Rows are points. The last column is the point's height on a tilted bowl or saddle (a function of degree 2), plus a little noise. Along how many of its main directions does it bend up, bend down or stay straight?

Points (12 x 3)
[[ -7.1 -11.3 -12.3]
 [ 24.1  11.0 -26.2]
 [ -1.6   9.5  -4.9]
 [ 13.1  -8.3 -18.2]
 [ 16.6 -14.3 -19.6]
 [  7.4 -10.8 -15.3]
 [-12.3  16.0   4.5]
 [ -7.0   2.4  -5.9]
 [ -2.8 -10.6 -12.3]
 [-16.0 -35.7 -25.0]
 [-13.1 -49.9 -27.5]
 [ 21.1  24.4 -20.9]]
Directions: 1 up, 1 down, 0 straight

Points (16 x 4)
[[-17.2 -23.8  12.6  16.3]
 [ 16.4 -22.6   9.9  21.0]
 [-11.3  -0.5  20.9   6.9]
 [  4.2  -2.6 -21.9   1.9]
 [  8.4  22.0  -3.6  -2.2]
 [  7.9 -12.2  -2.2   5.3]
 [ -2.0   2.0   0.1  -3.0]
 [-31.9 -15.1  30.5  37.8]
 [-39.7  -0.8  -4.1   7.1]
 [ 42.0  -7.5   0.6  41.3]
 [ 25.0  24.3   0.2  15.3]
 [ 12.5 -30.9 -27.3  27.0]
 [  1.1  12.7  -3.3  -5.6]
 [  4.0  24.6  23.2   5.8]
 [ -4.3 -13.1 -35.6   8.1]
 [ -3.1  10.1   5.0  -6.3]]
Directions: 3 up, 0 down, 0 straight

Points (25 x 5)
[[ -3.5  -8.5   6.7  17.0  16.7]
 [  4.1   9.8   2.0 -39.9 -44.1]
 [-23.0  -7.0   8.1  21.0  12.6]
 [ 12.6 -30.0 -15.2  -8.6  11.1]
 [  8.2 -11.2  17.9   4.5  14.1]
 [ 16.4  -9.9  -2.2   2.9  13.0]
 [ -6.6  17.0  -5.2  11.2  11.5]
 [ -0.8  -1.7 -18.6 -19.7  -5.9]
 [-31.0 -23.1  25.0 -18.2 -20.8]
 [-23.1   1.6   1.5  23.1  13.1]
 [-21.9   9.9 -17.2  -1.0   9.1]
 [ -7.7   6.1   6.4  -2.2   8.0]
 [ -7.2  16.5  28.1   4.8   8.7]
 [-12.3 -12.8   4.6 -10.5   3.3]
 [  7.2  24.6 -29.7 -27.9 -31.7]
 [ -5.1  11.4 -39.5   2.0   6.6]
 [ 14.1  -6.7  33.0   6.3  12.5]
 [-11.1  18.5  40.1   9.4   8.7]
 [ -9.0 -30.3   4.8  13.6  16.2]
 [ 28.7  24.6  -8.5  -1.4 -10.5]
 [ 15.0  -8.1 -35.0 -32.5 -26.6]
 [ 17.8  -7.8   9.4   2.0  11.7]
 [ -9.0  26.9  13.5   0.4   5.3]
 [ -9.2  -1.0  44.5 -11.0  -6.8]
 [ 10.1  25.5 -29.3 -32.2 -39.3]]
Directions: 0 up, 2 down, 2 straight
